Rows are points. The last column is the point's height on a tilted bowl or saddle (a function of degree 2), plus a little noise. Count its main directions that bend up, bend down and stay straight.

Points:
-.12, .22, .45, .14
-.33, -.03, -.03, .13
-.17, -.35, .12, -.04
-.12, .71, .33, .69
-.02, -.04, -.07, -.03
-.31, .42, -.29, .60
-.04, .30, -.18, .26
-.03, -.43, -.26, .08
.07, -.07, -.13, -.03
.05, -.94, .33, .28
.03, .39, -.28, .42
.28, .03, -.41, .26
.36, -.14, -.28, .08
-.06, .75, .32, .73
-.04, -.06, .32, -.08
-.36, -.48, -.09, .20
.12, -.02, -.07, -.05
.33, -.09, -.27, .08
Directions: 3 up, 0 down, 0 straight

Points, 22 rows:
-.28, -.38, -.16, .06, -.13
-.14, .05, -.20, -.19, -.03
-.43, .34, .05, -.43, -.02
-.02, -.18, -.08, -.38, -.25
.01, .26, -.21, .30, .05
-.25, -.11, .47, .52, .05
-.10, .07, -.04, -.07, .05
-.53, -.23, .14, -.57, -.42
.00, -.34, -.08, -.32, -.32
.15, .10, .52, .38, -.04
-.06, -.59, .23, -.15, -.41
-.35, -.28, -.26, -.12, -.15
.48, -.35, -.41, .16, -.63
-.38, -.24, .50, -.23, -.22
.42, .71, -.24, -.30, -.43
-.43, -.86, -.18, -.41, -.86
-.12, -.39, -.11, -.08, -.20
-.36, -.21, -.45, -.28, -.27
.29, -.21, -.07, -.19, -.33
-.32, .40, .52, -.25, .03
.51, .57, -.02, -.04, -.33
-.11, .21, -.14, .36, .12
Directions: 0 up, 4 down, 0 straight

Points:
-.04, .42, .01, -.13, .37
.16, -.04, .29, .10, -.29
-.31, -.13, .12, .40, .06
.39, -.08, .07, .33, -.21
.18, -.31, .22, -.59, .23
.15, -.24, .22, -.94, .80
-.46, .17, -.23, .16, .28
.38, .33, -.01, -.39, .35
-.11, .01, .00, -.55, .43
-.36, .38, -.16, .21, .49
.17, .43, .19, .17, .07
.20, -.21, -.12, .37, -.13
.06, -.21, .14, -.16, -.12
-.04, -.04, .05, .37, -.07
.13, -.73, -.19, .12, -.12
-.16, .16, .14, .02, .09
.03, .09, -.19, -.08, .09
.32, -.16, -.09, -.78, .66
.08, -.75, .20, .27, -.11
.16, -.49, .14, .89, .17
.32, -.20, -.08, -.11, -.09
.26, -.17, .31, .28, -.37
.11, .39, -.11, -.06, .31
Directions: 3 up, 1 down, 0 straight

Points:
.35, .39, -.03, .22, .24, .09, -.01
-.48, .22, .06, .35, .14, .13, .01
.28, .15, .29, .08, .10, .09, -.18
.42, .10, -.26, -.18, .04, .20, -.08
.34, .01, .50, -.27, .21, .06, -.53
-.30, -.01, .06, -.22, -.53, -.19, .12
-.10, -.12, .39, .34, .19, -.11, -.24
-.04, -.09, -.02, -.01, -.25, .13, .06
.24, -.25, -.26, .29, .23, -.01, -.10
.03, -.14, -.31, -.08, -.11, .31, -.08
-.92, .66, -.38, .13, .25, -.07, -.09
.15, .16, -.09, -.25, .11, -.45, -.20
-.16, .11, -.01, -.08, .17, -.27, -.06
-.56, .39, -.03, -.60, -.20, -.04, -.37
-.42, .00, .23, .09, -.07, .41, -.32
.01, .30, .36, -.24, .20, .15, -.43
.19, -.06, -.10, -.24, .32, -.05, -.21
.11, -.29, -.26, -.17, -.35, -.21, .11
-.23, .52, .20, .26, -.26, .24, -.08
-.40, .41, -.23, -.27, -.03, .13, -.17
-.04, .15, .12, .26, -.17, .33, -.11
.42, .12, .00, .26, -.07, -.15, .09
.22, -.30, .07, -.24, -.38, -.13, .03
-.43, -.08, -.14, -.18, .26, -.26, -.20
.37, -.17, .46, .24, .13, .39, -.66
.06, .07, -.02, .24, .33, -.03, -.04
-.14, -.09, .26, .05, -.10, .12, -.11
.20, -.06, -.10, -.33, -.03, .03, -.09
-.02, -.08, .01, .26, -.13, -.39, .11
-.11, .33, -.10, .11, -.01, .24, .00
-.07, .01, .28, .12, -.38, .17, -.08
.13, -.15, .69, .08, .05, .17, -.71
-.34, -.19, -.08, -.06, .17, .24, -.23
-.36, .05, -.28, .12, -.22, .30, .04
.25, -.49, .01, .11, .94, .09, -.90
.39, -.16, -.23, .15, .28, .48, -.39
-.10, -.22, -.29, -.54, .26, -.01, -.43
.24, .08, .30, .00, .42, -.06, -.31
.07, .08, -.12, .39, -.27, .08, .15
.05, -.20, .16, -.07, -.16, .92, -.94
.34, -.31, -.02, .41, .04, .18, -.20
.10, .16, -.65, .29, -.21, .18, .00
.08, -.22, .12, -.25, -.22, .01, -.05
Directions: 0 up, 4 down, 2 straight

Points (38 x 7):
-.21, -.32, .38, .01, -.53, -.05, -.67
.29, -.34, .23, .06, .12, .36, -.04
-.16, .04, -.26, .04, -.16, -.11, -.04
.54, -.05, -.55, -.57, .15, .19, -.19
-.09, .03, -.04, -.77, -.14, -.69, -.42
-.59, -.02, .47, -.62, .07, -.19, -.19
-.27, -.15, .25, -.04, .41, .74, -.36
-.06, -.28, -.21, .10, .37, .09, .16
.05, .05, -.07, .06, .26, .17, .25
.26, .05, .29, -.25, -.38, -.11, -.42
.13, -.04, -.17, .29, -.49, -.28, -.22
.25, .04, .05, .01, -.01, .81, -.29
.04, -.65, .01, -.34, .37, .29, -.39
.53, .28, .30, .18, -.46, .25, -.24
.06, .48, -.32, -.12, -.25, .38, -.06
-.40, .02, -.16, .02, .24, -.50, -.06
-.22, .44, -.04, -.36, .04, .13, -.06
.04, -.45, -.11, .24, .32, .12, .17
.33, .32, .34, -.25, -.30, .18, -.35
-.67, -.29, -.08, .38, -.44, .06, -.38
-.18, .17, .16, -.05, .05, -.01, .01
-.24, -.23, -.31, .19, -.05, -.30, -.05
-.43, -.13, .32, .26, -.46, .24, -.65
-.84, -.31, .22, .20, .13, .08, -.15
-.01, .11, .20, -.29, .45, .23, .05
.01, -.32, -.29, .09, .12, -.13, .06
.01, -.88, -.40, .22, -.32, -.25, -.43
.21, -.08, .17, .14, -.37, -.25, -.20
-.03, .02, -.11, .66, .27, .16, .45
.19, -.20, .25, -.38, -.22, -.23, -.41
.38, -.38, .28, -.15, -.42, -.24, -.56
.38, .31, .13, -.45, .24, .09, .14
.02, .17, .28, -.23, .08, .17, -.08
-.07, -.17, -.16, -.13, .94, .20, .05
.59, .05, -.40, .12, .07, -.58, .23
-.03, .10, .37, -.02, -.51, .31, -.75
.31, .00, .35, .40, .12, -.41, .41
-.23, .62, -.40, .10, -.12, -.02, .03
Directions: 1 up, 3 down, 2 straight
